Every row gives one point. Examples show where two turns around zero, p and q, send a point. Write where each new point lands after one turn and then the other. Backwards means that the second turn is done in reverse. Each puzzle has new turns, and all numbers are rounded.
(in the rows, 128 means zero)

Turn p:
[123 129 138] -> [121 136 124]
[160 127 130] -> [114 106 146]
[122  99 112] -> [142 108 105]
[ 94 126  96] -> [170 139 111]
[141 158 163] -> [ 94 150 153]
Turn q:
[126 143 161] -> [108 134 158]
[154 150 136] -> [134 159 144]
[113 147 106] -> [112 140 102]
[148  95 113] -> [166 114 122]
[ 98 105 124] -> [119  94 114]
Where do these land?
p, then q: [115 117 105] -> [155 138 125]
q, then p: [144 143 126] -> [125 139 147]
p, then q: [159 135 101] -> [145 108 160]
p, then q: [ 97 101 170] -> [109 137  73]
p, then q: [125 145 138] -> [111 137 134]

Turn p:
[122 145 116 139] -> [133 149 118 123]
[115 135 145 124] -> [128 121 131 106]
[141 145  81  97] -> [162 160 154 156]
[122  74 147 139] -> [117  76 107 141]
[139 140 151 141] -> [101 132 130 114]
Turn q:
[ 96 139 103 140] -> [142 140 113 165]
[147 139 141 101] -> [ 97 125 123 108]
[107 135 152 128] -> [125 160 135 126]
[111 122 166 132] -> [130 161 151 115]
[137 111 102 167] -> [171 103 126 136]
[163  95 125 117] -> [121  88 151 110]
[136 156 107 111] -> [108 119  95 135]
Where do these land?
p, then q: [110 106 122 129] -> [137 101 136 129]
q, then p: [111 130  77 167] -> [ 94 147 103 176]
q, then p: [141 139 155 128] -> [146 131 153 120]
q, then p backwards: [157 113 159 103] -> [131 147 175 120]
q, then p: [126 143 154 117] -> [147 139 140 108]
p, then q: [122 138 101 123] -> [131 120 106 110]

Turn p:
[111 117  72 144 140  97] -> [154 132  85  97 141 163]
[139 132 112 114 112 102] -> [141 121  97 137 113 124]
[116 137 148 119 132  92] -> [156 147 120 137 133 101]
[120 135 147 123 147 175] -> [108 111 172 119 144 120]
[159 126 135 173 111  97] -> [117 177 108 127  91 135]
[121 111 147 120 115 158] -> [111 119 153 153 139 135]
[125 146 142 116 112 174] -> [ 89 103 148 138 139 111]
[132 120 121 114 155 130] -> [149 113 142 115 125 134]
Turn q:
[154 136 146 195 157  85] -> [148 198 152 137 167 101]
[135 126 144 101 132 148] -> [136  96 134 128 116 116]
[122 121 110 125 138 140] -> [138 123 124 137 123 148]
[118 149 128 123 129 127] -> [116 118 136 125 143 135]
[ 88 109 134 108 116 137] -> [117 100  87 133 129 131]
[167 140 110 136  93 156] -> [104 139 160 133  80 134]
[112 115 125 108 131 103] -> [137 122 103 104 139 132]
Where do these land?
q, then p: [156 146 121 113 111 137] -> [125 131 135 165 139 115]
q, then p: [127 150 111 131 101 138] -> [115 128 135 140 163 123]
q, then p: [145  96 133 155  94 154] -> [ 99 152  80 135 136 121]
p, then q: [121 144 127  98 148 144] -> [157 131 109 114 124 107]
p, then q: [110 115 125  96 150 105] -> [159 146 152 121 107 114]
q, then p: [134 147 107 141 141 125] -> [114 126 154 122 129 112]
q, then p: [104  98 170 161 151  93] -> [160 134 100  69 101 123]

Turn p:
[121 141 153 150 147  95 140 127] -> [164 126 124 144 146 100 138 116]
[119 184  85 108 101 108 106 146] -> [129 130 156 113 121 176 146  68]
[149 108 145 149 115 114 118 116] -> [124 148 116 154 118 112 149 142]
[114 158 104 115 124 193 128 124] -> [101  82 143  79 110 146 125 130]
[102 118 132 110 100 179 130 134] -> [ 97 130 153  83 113 123 113 148]
[125  85 137 138 148 121 114 118] -> [127 146 103 137 152 122 130 162]
[143 109 129 144 144 119 144 146] -> [138 124 133 160 138 125 116 146]
[129 134 107 118 111  99 138 111] -> [151 147 119 129 107 148 128 111]
[148 116 161 119 160 124 134 130] -> [121 121 105 151 146  99 107 129]
Turn q:
[153 143 147 106 157 106 152 161] -> [146 106 158 151 139 109  83 127]
[118 143 119 134 111 171 116  99] -> [115 140  95 136  98 141 155 109]
[165 115 118 126 120 119 116 145] -> [133 114 113 117 125 116 106 159]
[132 140 130 169 105 147 129 118] -> [122 142 107 124 112  96 157 122]
[110 143 117 124  92 137 112  83] -> [133 137  83 120 131 151 161 104]
[110 145  83 153 114 136 126 102] -> [121 176  94 137 134 134 152 129]
[107 131 119 111 117 141  96 151] -> [144 119 129 140 112 158 149 153]
[123 104 130 116 152 131 151 122] -> [ 98 126 149 127 138 138 111 119]
[134 108 148 124 132  99 159 158] -> [124 103 161 127 159 105 115 138]
[127 110 168 117 181  94 123 142] -> [145 117 190 103 131 132  93 119]
Where do these land?
q, then p backwards: [133 117 104 171 124 124  94 132] -> [102  94 136 138 102 134 126  96]
q, then p: [126 102 122 113 121 122 150 129] -> [131 125 125 114 159 127 119 144]
q, then p: [ 89 152 124 167 143 123 147 137] -> [163 105 129 139 118  90 137  99]
p, then q: [133 120 111 107 170 124 134 131] -> [116 150 128 117  97 147 116 150]
p, then q: [132 132 146 112 154  88 139 108] -> [136 165  97 115 129 127 100 136]
p, then q: [157 156 136 145 105 152 137 134] -> [115 109 130 103 155 115 162 122]
q, then p backwards: [144 154 113 106 129 109 126 142] -> [133 112 122 130 155 107 155 131]
q, then p: [129 117 141 120 136 126 122 151] -> [113 143 134 137 135 111 123 136]
q, then p: [108 103 156 112  70 184 104  89] -> [149 143 133  85  78 154  79 178]
